Each row of a before or after table is a point. One or more steps were done to the points. Then noise was added and the rows were shuffled. The steps act on how far a point lies along the listed directions, d1 being the first. Name the steps. A step turns or swaps two directions, mirrors them in a line or flattens them onto one, adds a multiple of one to another, or multiplies one. Angles are multiples of 10 degrees, from the lower direction toward the higher: turns from -170 to 170, lines from 10 to 170 but not 90. Use the fewest steps. Two steps may share a direction if one is a turn and the other turns, adds or multiplies; they go together, in the order done. Otherwise the lowest direction goes first.

Directions:
(1): [ 0.03 -0.55  0.42]
(2): [0.47 0.32 0.40]
(3): [-0.51  0.26  0.39]
Before (13 x 3):
[[ 0.42  0.22  0.19]
 [-0.45 -0.51  0.15]
 [ 0.04  0.44 -0.01]
 [-0.39 -0.46  0.27]
 [-0.03 -0.65  0.05]
 [ 0.21 -0.41 -0.02]
 [ 0.23  0.57  0.08]
 [-0.10  0.38  0.24]
 [-0.49 -0.78  0.03]
 [ 0.12 -0.33 -0.22]
 [ 0.43 -0.46  0.09]
 [-0.38 -0.50  0.15]
 [-0.37 -0.60  0.61]]
After, 13 rows:
[[-0.41 -0.39  0.44]
 [-0.21 -0.19  0.44]
 [ 0.43 -0.43  0.50]
 [ 0.42 -0.36  0.53]
 [ 0.07 -0.36  0.69]
 [-0.19  0.05  0.36]
 [ 0.14 -0.06 -0.44]
 [ 0.45 -0.87  0.59]
 [ 0.50 -0.34  0.91]
 [-0.39 -0.19 -0.30]
 [-0.19  0.13 -0.63]
 [ 0.47 -0.34  0.51]
 [-0.06  0.20 -0.46]]
Steps: multiply d1 by 1.3; turn d2 and d3 by -170 degrees

Directions:
(1): [ 0.16  0.65 -0.02 -0.68  0.05  0.07 -0.61 -0.03]
(2): [ 0.24 -0.17  0.16  0.22 -0.92  0.26 -0.42  0.18]
(3): [-0.05  0.33 -0.16  0.58  0.40  0.66 -0.21  0.41]
Before:
[[-0.14 -0.66  0.30  0.42 -0.69 -0.21  0.52  0.01]
 [ 0.47  0.44  0.23 -1.12 -0.72  0.08 -0.65 -0.29]
 [-0.01  0.67 -0.12 -0.01 -0.25  0.52 -0.54  0.25]
 [ 0.01  0.00  0.21  0.03  0.05 -0.16 -0.15 -0.02]
 [-0.18 -0.34  0.15 -0.16 -0.56 -0.45  0.47 -0.12]
 [ 0.32  0.10 -0.09  0.14 -0.53  0.35 -0.72 -0.15]
 [-0.03  0.28  0.19  0.27 -0.65  0.56 -0.71  0.10]
 [-0.14 -0.62  0.21 -0.19  0.27 -0.55  0.52 -0.51]
 [ 0.04  0.44  0.12 -0.54  0.31  0.48 -0.23 -0.06]
 [-0.13 -0.49  0.02  0.42 -0.21 -0.07  0.11 -0.06]
 [ 0.12 -0.17  0.38  0.32 -0.69  0.48 -0.22  0.25]
 [ 0.09 -0.30  0.10  0.03 -0.18 -0.20  0.19 -0.15]
 [-0.07 -0.64  0.26  0.10 -0.12 -0.41  0.43 -0.38]]
After (13 x 8):
[[-0.25 -0.73  0.25  0.25 -0.34 -0.52  0.85 -0.17]
 [-0.22 -0.44  0.18 -0.42 -0.54 -0.77  0.64 -0.35]
 [-0.10 -0.63  0.25 -0.26  0.01 -0.72  0.56 -0.59]
 [-0.02  0.55 -0.11  0.43 -0.38  0.78 -0.54  0.44]
 [ 0.06 -0.34  0.10 -0.11 -0.12 -0.37  0.29 -0.27]
 [ 0.28 -0.14 -0.07  0.49 -0.59  0.42 -0.52 -0.09]
 [-0.10 -0.53  0.25 -0.70  0.28 -0.86  0.48 -0.73]
 [ 0.12  0.43  0.17 -0.39  0.04  0.66 -0.39  0.06]
 [ 0.55 -0.04  0.38 -0.93 -1.36 -0.07 -0.52 -0.35]
 [ 0.01 -0.02  0.22  0.02  0.03 -0.18 -0.15 -0.02]
 [-0.21 -0.49 -0.02  0.35  0.04 -0.18  0.26 -0.12]
 [-0.11  0.06  0.16  0.74 -0.62  0.71 -0.49  0.22]
 [ 0.00 -0.38  0.35  0.62 -0.49  0.48  0.07  0.29]]
Steps: turn d1 and d2 by 30 degrees; multiply d3 by 1.6

Directions:
(1): [ 0.08  0.14  0.18  0.10  0.07 -0.38  0.73 -0.33 -0.60 -0.74  0.10]
(2): [-0.67 -0.32 -0.01  0.38 -0.58  0.25  0.42  0.40 -0.10  0.12  0.55]
Before:
[[ 0.09  0.05  0.10 -0.06  0.36  0.08 -0.47  0.03  0.15 -0.08 -0.38]
 [-0.79 -0.29 -0.34  0.39 -0.40  0.33 -0.06  0.77  0.13  0.51  0.32]
 [ 0.41  0.52  0.09 -0.22  0.25 -0.39 -0.08 -0.05 -0.03 -0.12 -0.38]
 [ 0.45 -0.14  0.24 -0.06  0.33 -0.44 -0.05 -0.29 -0.31 -0.28 -0.55]
 [ 0.30  0.20  0.04 -0.02  0.20 -0.16  0.12 -0.34 -0.12 -0.26  0.10]
 [-0.55 -0.20 -0.14  0.22 -0.43  0.48 -0.06  0.90  0.43  0.55  0.53]
 [ 0.38 -0.10  0.01  0.12  0.42 -0.02  0.24 -0.37 -0.39 -0.31 -0.08]
 [-0.93 -0.40 -0.09  0.43 -0.90  0.38 -0.07  0.71  0.53  0.71  0.77]
 [-0.02 -0.01  0.02  0.02 -0.24  0.20 -0.88  0.46  0.59  0.76  0.05]
 [ 0.42  0.26  0.34 -0.09  0.66 -0.33  0.17 -0.21 -0.20 -0.41 -0.20]
 [ 0.86  0.49  0.09 -0.64  0.64 -0.54  0.27 -0.84 -0.06 -0.63 -0.63]]
After, 11 rows:
[[ 0.16  0.16  0.15 -0.10  0.36 -0.01 -0.32 -0.04  0.06 -0.25 -0.46]
 [-0.55 -0.26 -0.16  0.21 -0.64  0.42 -0.70  0.71  0.85  1.01  0.41]
 [-0.55 -0.23 -0.42  0.16 -0.23  0.28 -0.54  0.72  0.37  0.80  0.04]
 [ 0.32  0.14  0.01 -0.14  0.10  0.12 -1.07  0.19  0.57  0.56 -0.27]
 [ 0.62  0.38  0.16 -0.32  0.38 -0.63  0.84 -0.78 -0.44 -0.95 -0.21]
 [ 0.37  0.60  0.13 -0.14  0.12 -0.40  0.17 -0.04 -0.25 -0.22 -0.29]
 [-0.31 -0.20 -0.12  0.02 -0.20  0.37 -0.45  0.87  0.64  0.69  0.24]
 [ 0.25 -0.16  0.05  0.22  0.27  0.00  0.37 -0.28 -0.42 -0.35  0.01]
 [ 0.28  0.22  0.31  0.07  0.48 -0.35  0.46 -0.17 -0.37 -0.56 -0.02]
 [ 0.28 -0.20  0.22  0.09  0.27 -0.38  0.26 -0.24 -0.40 -0.43 -0.41]
 [ 0.09  0.20  0.04  0.06  0.00 -0.09  0.31 -0.30 -0.25 -0.34  0.22]]
Steps: turn d1 and d2 by 30 degrees

Directions:
(1): [ 0.50 -0.06 -0.21  0.21  0.57  0.37  0.58 -0.25 -0.37  0.54 -0.20 -0.30
 -0.08  0.95 -0.39  0.02  0.21 -0.03]
(2): [-0.27 -0.10  0.14 -0.62  0.07 -0.20 -0.47 -0.94  0.17 -0.22 -0.22  0.33
  0.05  0.33 -0.31 -0.28  0.78 -0.35]
(3): [-0.42 -0.67  0.01  0.62 -0.59  0.50  0.16 -0.21  0.25  0.01  0.17  0.33
 -0.48  0.18 -0.28  0.02 -0.34 -0.74]
(4): [ 0.47 -0.13 -0.30  0.20  0.38  0.33 -0.16 -0.04  0.43  0.04  0.50  0.05
 -0.76 -0.69 -0.26  0.16  0.74  0.29]
(5): [-0.05  0.23 -0.90 -0.25  0.00 -0.28  0.60  0.26  0.16  0.30 -0.31  0.97
  0.24 -0.25 -0.21  0.22  0.08 -0.28]
Before (10 x 18):
[[-0.45 -0.36  0.84  0.62 -0.59  0.14 -0.75 -0.01  0.61 -0.63  0.55 -0.18
  -0.44 -0.36  0.34 -0.02 -0.49 -0.24]
 [-0.32 -0.15  0.07  0.27 -0.36  0.03  0.67  0.66 -0.39  0.24 -0.25 -0.39
   0.43  0.66  0.26  0.20 -1.21 -0.15]
 [ 0.12 -0.11 -0.30  0.17  0.11  0.22  0.19 -0.29  0.61  0.27  0.07  0.63
  -0.55 -0.49 -0.01  0.16  0.38 -0.23]
 [ 0.46  0.03 -0.09 -0.24  0.28 -0.51 -0.08  0.14 -0.08 -0.28 -0.10  0.05
   0.37 -0.51  0.00  0.24  0.12  0.16]
 [-0.61 -0.28  0.74 -0.03 -0.57  0.03 -0.44 -0.44 -0.01 -0.54 -0.05 -0.30
   0.11  0.10  0.23 -0.44 -0.25 -0.36]
 [-0.08 -0.47  0.86  0.65 -0.32  0.46 -0.56 -0.41 -0.08 -0.22  0.13 -0.43
  -0.35  0.47 -0.37 -0.24 -0.14 -0.29]
 [-0.34  0.02 -0.35 -0.16 -0.15 -0.24  0.63  0.01 -0.07  0.31 -0.56  0.20
   0.41  0.82  0.21  0.00 -0.43 -0.31]
 [-0.03  0.25  0.27  0.06 -0.24 -0.08  0.03  0.81 -0.45 -0.14 -0.07 -0.72
   0.23 -0.31  0.54 -0.28 -1.03  0.44]
 [ 0.31 -0.49  0.66  0.76  0.11  0.70 -0.10  0.07 -0.01 -0.17  0.38 -0.89
  -0.75 -0.22 -0.15  0.10 -0.33  0.17]
 [ 0.20  0.31  0.17  0.07  0.26  0.00  0.00  0.52 -0.14 -0.03  0.19 -1.03
   0.06 -0.12  0.56  0.06 -0.48  0.38]]
After, 10 rows:
[[ 0.08  0.05  0.31  0.25  0.10  0.17 -0.04  0.48 -0.11 -0.09  0.26 -1.11
  -0.14 -0.04  0.55  0.03 -0.55  0.20]
 [ 0.18  0.09 -0.36 -0.06  0.22  0.06  0.20 -0.19  0.55  0.29 -0.01  0.58
  -0.40 -0.56  0.04  0.20  0.48 -0.06]
 [-0.04  0.13  0.42  0.12 -0.28 -0.05 -0.08  0.75 -0.51 -0.22 -0.06 -0.92
   0.10 -0.29  0.60 -0.30 -1.02  0.45]
 [ 0.50  0.04  0.18 -0.24  0.34 -0.50 -0.34  0.04 -0.14 -0.35 -0.07 -0.27
   0.36 -0.51  0.09  0.21  0.14  0.34]
 [-0.39 -0.22  0.74  0.53 -0.48  0.02 -0.66  0.11  0.57 -0.59  0.42 -0.11
  -0.41 -0.43  0.35  0.01 -0.43 -0.09]
 [-0.28 -0.58  0.51  0.77 -0.58  0.53 -0.24 -0.36  0.11 -0.05  0.08  0.14
  -0.39  0.43 -0.55 -0.15 -0.23 -0.65]
 [-0.59 -0.20  0.63 -0.02 -0.60  0.04 -0.39 -0.42 -0.01 -0.54 -0.06 -0.24
   0.15  0.06  0.24 -0.42 -0.20 -0.36]
 [ 0.12 -0.68  0.39  0.94 -0.12  0.85  0.15  0.07  0.21 -0.05  0.29 -0.41
  -0.89 -0.19 -0.33  0.12 -0.41 -0.29]
 [-0.36  0.09 -0.44 -0.22 -0.08 -0.27  0.74  0.03 -0.05  0.30 -0.56  0.31
   0.49  0.85  0.14  0.04 -0.37 -0.36]
 [-0.35 -0.20 -0.11  0.32 -0.41  0.01  0.76  0.65 -0.43  0.29 -0.29 -0.18
   0.42  0.66  0.21  0.21 -1.21 -0.33]]
Steps: add 0.7 times d1 to d3; turn d3 and d5 by 30 degrees
